Each row is a point. The ring and each string are closed loops that go straight from each point to the next, and from the last back to the first. Before rounding, they use only three directions, however many columns there are. Count how often each string passes through the ring. Passing back the other way cancels.

Ring, 9 rows:
[[ 1.63 -0.22  1.69]
 [ 1.17  0.12 -0.31]
 [ 0.34 -0.33 -1.77]
 [-1.25 -0.83 -1.85]
 [-1.99 -0.65 -0.46]
 [-2.07 -0.73  1.72]
 [-1.03 -1.69  3.76]
 [ 0.38 -2.29  4.37]
 [ 1.43 -1.52  3.60]]
String, 31 rows:
[[ 1.11 -1.01  5.17]
 [ 0.39 -0.28  2.80]
 [ 0.54 -1.58  1.93]
 [ 1.76 -3.13  2.21]
 [ 2.47 -2.02  2.41]
 [ 2.69  1.34  2.49]
 [ 2.25  0.15  1.10]
 [ 1.70 -1.40  0.16]
 [ 0.47 -1.00  0.58]
 [ 0.22  0.25  0.49]
 [ 0.20  2.25 -0.58]
 [ 0.73  0.08 -3.37]
 [ 0.53 -1.87 -4.43]
 [-0.20 -1.43 -4.71]
 [-0.96  0.43 -2.43]
 [-1.03  0.62 -0.68]
 [-0.45 -1.08  0.39]
 [-0.79 -2.11 -0.57]
 [-1.97 -1.98 -1.48]
 [-3.32 -0.21 -1.00]
 [-2.80  1.09  0.76]
 [-1.84  0.42  1.46]
 [-2.34  0.70  2.20]
 [-2.62  0.27  3.17]
 [-2.46 -1.59  4.19]
 [-0.91 -3.74  3.20]
 [-0.41 -2.36  2.62]
 [-0.26 -1.47  2.35]
 [ 0.26 -3.54  2.79]
 [ 0.94 -4.62  5.38]
 [ 1.14 -2.76  5.76]]
Times through: 1
String:
[[-1.58 -2.20 -0.85]
 [-0.55 -1.50  0.59]
 [-0.99 -0.01  0.73]
 [-2.36  0.85 -0.66]
 [-2.74 -0.03 -2.23]
 [-1.94 -1.55 -2.70]
 [-0.84 -2.61 -2.01]
 [-0.19 -1.77  0.16]
 [-0.36 -0.51  0.00]
 [-0.42  1.11 -1.09]
 [ 0.11  1.37 -1.87]
 [ 1.11 -0.19 -2.35]
 [ 1.46 -1.11 -1.41]
 [ 0.88 -1.41  0.11]
 [ 0.02 -0.35  1.15]
 [ 0.12  0.31  1.28]
 [ 0.27 -0.04  1.24]
 [ 1.45  2.56  1.44]
 [ 1.97  1.45  1.00]
 [ 2.38 -0.10  0.24]
 [ 1.60 -1.43 -0.02]
 [ 0.60 -1.09  0.42]
 [ 0.27  1.02  0.34]
 [ 0.29  2.07 -0.82]
 [ 0.59  0.58 -3.69]
 [ 0.08 -0.86 -3.98]
 [-0.22 -2.39 -3.07]
 [-0.45 -1.90 -1.18]
 [-0.83  0.37  0.35]
 [-1.80  0.70 -1.06]
 [-2.45 -0.11 -1.83]
 [-2.62 -0.90 -1.79]]
Times through: 5

Ring, 7 rows:
[[-2.52 -3.79  0.99  0.74  1.13 -0.91 -0.09  0.37]
 [-0.70 -0.70 -2.53 -0.84 -1.93 -1.59  0.42  1.71]
 [-0.47  1.68 -2.63 -0.87 -3.11 -1.00  0.95  1.07]
 [-1.32  3.49 -0.53  0.13 -3.13  0.35  1.50 -0.88]
 [-1.21  3.33  1.04  0.47 -0.84  1.78  1.30 -0.92]
 [-0.61  0.43  1.32  0.15  2.45  2.05  0.36  0.83]
 [-1.87 -2.71  1.82  0.70  2.71  0.64 -0.09  0.57]]
String:
[[-3.03 -2.09  2.78  1.49  1.41  0.47  0.35 -1.11]
 [-1.40 -0.82  0.56  0.25  0.81  0.38  0.35  0.54]
 [-2.10 -0.77  1.05  0.70  0.09  0.13  0.54 -0.34]
 [-4.49 -5.37  3.73  2.25  1.99 -0.76 -0.11 -1.60]
 [-3.12 -5.85  1.37  1.01  1.80 -1.56 -0.46  0.45]
 [-1.26 -4.04 -1.38 -0.44  0.60 -1.77 -0.35  2.22]
 [-1.77 -3.78 -1.98 -0.35 -1.28 -2.75 -0.08  1.62]
 [-2.13 -1.40 -0.89  0.19 -2.05 -1.71  0.54  0.15]
 [-1.31 -0.02 -0.83 -0.10 -1.31 -0.59  0.64  0.53]
 [ 1.15  1.21 -4.30 -2.03 -1.96 -0.95  0.48  3.29]
 [ 1.29  2.01 -5.60 -2.39 -3.87 -1.79  0.74  3.32]
 [-1.46  0.97 -2.25 -0.36 -4.02 -1.77  1.05  0.18]
 [-1.71  0.28 -1.15  0.00 -2.65 -1.20  0.86  0.01]
 [-1.05 -0.28 -2.75 -0.72 -3.11 -2.04  0.65  1.19]
 [ 0.06 -1.32 -3.98 -1.58 -1.98 -2.22  0.14  3.01]
 [-0.38 -1.78 -2.38 -0.99 -0.47 -1.36  0.03  2.47]
 [-1.99 -0.96  0.45  0.48 -0.34 -0.32  0.50 -0.05]
 [-3.34 -3.20  1.87  1.35  0.37 -0.84  0.24 -0.90]
 [-2.63 -1.63  1.53  1.01  0.28 -0.14  0.44 -0.65]
 [-0.95 -1.29  0.11 -0.08  1.34  0.34  0.13  1.29]
 [-1.32 -3.84  1.84  0.41  4.48  1.00 -0.54  1.62]
 [-2.27 -3.70  3.04  1.15  4.17  1.13 -0.32  0.34]]
Times through: 1

Ring (6 x 12):
[[ 0.24 -0.09 -0.76  0.49 -0.91  0.84  0.11 -0.98  0.55 -1.92 -1.18 -0.71]
 [-0.21  0.21  0.01 -1.60  2.72 -1.44 -1.27 -0.48 -1.80 -2.85 -1.27  1.76]
 [ 0.59  0.10 -0.45 -2.19  2.39 -1.04 -0.81 -0.16 -1.47  0.20 -0.92  4.25]
 [ 1.09 -0.31 -1.16 -1.19  0.09 -0.25  0.40  0.42  0.34  3.19 -0.74  4.12]
 [ 0.15 -1.00 -1.37  1.32 -2.53 -1.19  1.57  1.99  2.78  3.82 -1.18 -0.20]
 [-0.12 -0.76 -1.17  2.06 -3.00 -0.09  1.31  0.76  2.67  0.70 -1.34 -2.52]]
String, 23 rows:
[[ 0.09 -1.30 -1.53  1.48 -2.86 -2.05  1.99  3.05  3.40  5.75 -1.19  0.12]
 [-0.39 -1.00 -1.05  1.41 -1.92 -2.09  1.25  2.29  2.48  2.67 -1.40 -1.14]
 [-0.28 -0.74 -0.89  0.94 -1.26 -1.61  0.81  1.53  1.73  1.42 -1.35 -0.75]
 [ 0.56 -0.66 -1.35  0.92 -2.28  0.15  1.22  0.68  2.12  2.47 -1.03  0.31]
 [-0.32 -1.52 -1.68  3.26 -4.86 -1.44  2.61  3.00  4.80  4.71 -1.42 -3.20]
 [-1.11 -1.57 -1.21  3.13 -3.69 -3.17  2.14  3.79  4.28  3.70 -1.72 -3.98]
 [-0.09 -0.62 -0.89  0.60 -0.97 -1.26  0.65  1.15  1.38  1.22 -1.27 -0.15]
 [ 0.89 -0.61 -1.45  0.41 -1.99  0.31  1.19  0.61  1.88  3.28 -0.88  1.60]
 [ 1.46 -0.63 -1.73 -0.10 -2.08  0.69  1.42  0.67  1.95  5.11 -0.63  3.40]
 [ 1.11 -0.56 -1.37 -0.83 -0.60 -0.55  0.87  1.09  1.07  4.67 -0.73  4.06]
 [ 0.08 -0.46 -0.71 -0.62  0.57 -1.87  0.14  1.24  0.33  1.67 -1.15  1.97]
 [ 0.52 -0.21 -0.82 -0.73  0.29 -0.43  0.04  0.08  0.09  0.79 -0.99  2.20]
 [ 1.15  0.23 -0.69 -2.36  1.96  0.19 -0.69 -0.91 -1.46  0.50 -0.70  5.06]
 [-0.10  0.28  0.19 -2.96  4.46 -2.61 -1.74  0.09 -2.82 -1.70 -1.16  4.25]
 [-0.99 -0.01  0.40 -1.87  3.96 -3.86 -1.55  1.05 -2.10 -2.44 -1.54  1.64]
 [-0.11 -0.22 -0.46 -0.60  0.95 -1.46 -0.30  0.45 -0.22 -0.48 -1.24  1.10]
 [ 1.05  0.13 -0.83 -1.43  0.77  0.79 -0.32 -1.09 -0.69  0.03 -0.78  3.45]
 [ 0.62  0.41 -0.19 -2.87  3.47 -0.79 -1.44 -0.93 -2.52 -1.35 -0.89  4.81]
 [ 0.64  0.43 -0.09 -3.50  4.30 -1.41 -1.65 -0.61 -2.98 -0.80 -0.85  5.93]
 [-0.01 -0.20 -0.39 -1.37  1.87 -2.11 -0.51  0.82 -0.73  0.39 -1.17  2.61]
 [ 0.04 -0.38 -0.70 -0.21  0.12 -1.25  0.15  0.72  0.46  0.60 -1.19  0.97]
 [ 1.02 -0.23 -1.12 -0.84 -0.22  0.26  0.35 -0.06  0.38  2.07 -0.79  3.19]
 [ 1.98 -0.50 -1.87 -0.81 -1.72  1.21  1.34  0.32  1.55  5.92 -0.40  5.14]]
Times through: 5

Ring, 9 rows:
[[-3.98  1.14 -4.42 -1.69 -2.63 -1.24 -1.57 -2.64 -1.33 -0.05  1.29 -3.03
   0.43  1.46]
 [-2.83  3.47 -3.06 -1.12  0.28 -1.10 -1.11 -2.72 -0.44  0.31  2.12 -1.99
  -0.34  2.33]
 [-1.34  4.35 -1.63 -0.70  1.80 -0.66 -0.42 -2.41  0.14  0.18  2.27 -0.85
  -1.08  2.24]
 [ 1.21  3.57 -0.34  0.03  3.00  0.02  0.60 -1.78  0.38 -0.50  2.02  0.83
  -1.45  1.16]
 [ 3.09  0.72 -0.30  0.49  2.22  0.54  1.26 -1.12 -0.15 -1.49  1.21  1.82
  -1.01 -0.66]
 [ 3.13 -1.32 -0.01 -0.06 -0.59  1.06  1.58 -0.47 -0.58 -2.21 -0.03  1.68
  -1.25 -2.11]
 [ 1.33 -1.26  0.29 -1.22 -3.51  1.21  1.35 -0.29 -0.65 -2.18 -0.87  0.53
  -1.97 -2.23]
 [-0.22 -0.92 -0.31 -1.78 -4.63  0.90  0.81 -0.56 -0.79 -1.86 -0.91 -0.50
  -1.89 -1.75]
 [-3.22 -0.19 -3.27 -2.05 -4.54 -0.50 -0.88 -1.86 -1.38 -0.78  0.17 -2.58
  -0.31  0.08]]
String, 29 rows:
[[ 2.76 -1.64  2.10 -1.27 -4.05  2.06  2.31  0.50 -0.30 -2.79 -1.64  1.55
  -3.04 -3.31]
 [ 0.85  0.44  1.18 -1.52 -3.19  1.29  1.41 -0.33 -0.11 -1.83 -0.70  0.42
  -2.79 -1.57]
 [ 0.00 -0.23 -1.12 -1.15 -2.48  0.41  0.49 -1.09 -0.76 -1.45  0.04 -0.34
  -1.18 -0.92]
 [-0.51 -1.61 -2.14 -1.29 -3.69  0.23  0.17 -1.14 -1.31 -1.62 -0.25 -0.86
  -0.51 -1.33]
 [-1.17 -1.80 -2.87 -1.39 -3.99 -0.05 -0.19 -1.37 -1.54 -1.47 -0.15 -1.36
  -0.10 -1.12]
 [-1.03  0.50 -1.34 -1.48 -2.81  0.19  0.15 -1.32 -0.70 -1.12  0.18 -0.96
  -1.27 -0.36]
 [-1.28 -0.41 -2.88 -1.15 -2.44 -0.31 -0.36 -1.72 -1.21 -1.03  0.55 -1.31
  -0.11 -0.22]
 [-3.14 -1.56 -4.91 -1.57 -4.10 -0.97 -1.32 -2.20 -2.00 -0.82  0.49 -2.75
   1.02 -0.02]
 [-6.08 -1.81 -7.22 -2.31 -5.93 -1.89 -2.67 -2.98 -2.70 -0.21  0.66 -4.85
   2.09  0.87]
 [-4.78  1.28 -4.06 -2.28 -4.06 -1.10 -1.61 -2.50 -1.29 -0.05  0.84 -3.52
  -0.07  1.38]
 [-2.63  2.28 -1.99 -1.73 -2.18 -0.40 -0.57 -1.98 -0.51 -0.33  0.91 -1.89
  -1.15  1.07]
 [-2.73  2.74 -2.07 -1.66 -1.68 -0.52 -0.66 -2.12 -0.42 -0.16  1.16 -1.93
  -1.12  1.40]
 [-2.41  3.42 -1.46 -1.60 -1.10 -0.39 -0.45 -2.06 -0.13 -0.11  1.27 -1.61
  -1.51  1.55]
 [-0.87  1.22 -2.12 -0.89 -0.76 -0.29 -0.18 -1.84 -0.66 -0.71  1.10 -0.85
  -0.59  0.47]
 [-1.29  3.03 -1.22 -1.14 -0.24 -0.23 -0.12 -1.91 -0.09 -0.34  1.34 -0.90
  -1.41  1.20]
 [-1.14  4.76  0.19 -1.30  0.40  0.07  0.24 -1.76  0.59 -0.14  1.44 -0.56
  -2.48  1.65]
 [-0.46  2.05 -1.30 -0.84 -0.13 -0.09  0.10 -1.72 -0.28 -0.67  1.18 -0.45
  -1.13  0.62]
 [-0.41  1.56 -3.28 -0.04  1.73 -0.87 -0.55 -2.43 -0.75 -0.35  2.16 -0.59
   0.46  1.23]
 [ 0.65  3.78 -1.74  0.37  4.13 -0.63 -0.02 -2.39  0.14 -0.07  2.78  0.40
  -0.48  1.94]
 [ 2.13  5.76  1.29  0.32  5.07  0.32  1.14 -1.69  1.27 -0.24  2.53  1.74
  -2.49  1.80]
 [ 3.02  3.75  0.40  0.79  4.99  0.29  1.19 -1.59  0.69 -0.70  2.35  2.08
  -1.56  0.95]
 [ 3.14  3.38  1.44  0.32  3.44  0.81  1.62 -1.07  0.80 -1.07  1.56  2.19
  -2.37  0.22]
 [ 1.20  2.29  0.55 -0.64  0.36  0.66  1.06 -1.08  0.24 -1.11  0.80  0.78
  -2.18 -0.08]
 [ 1.46  0.89 -0.60 -0.29  0.40  0.41  0.83 -1.21 -0.29 -1.29  0.86  0.74
  -1.20 -0.43]
 [ 2.89  1.95  2.01 -0.38  0.64  1.34  1.93 -0.45  0.55 -1.65  0.36  1.94
  -2.91 -0.97]
 [ 4.73 -1.20  0.80  0.53  0.92  1.37  2.16 -0.23 -0.29 -2.44  0.14  2.79
  -1.47 -2.40]
 [ 4.61 -3.96 -1.37  0.82 -0.02  0.93  1.64 -0.43 -1.35 -2.78 -0.03  2.32
   0.21 -3.15]
 [ 2.99 -3.67 -2.08  0.26 -1.16  0.59  1.05 -0.73 -1.53 -2.44 -0.05  1.25
   0.35 -2.64]
 [ 3.38 -3.23  0.04 -0.36 -2.63  1.44  1.84  0.02 -1.01 -2.83 -0.98  1.67
  -1.25 -3.36]]
Times through: 2
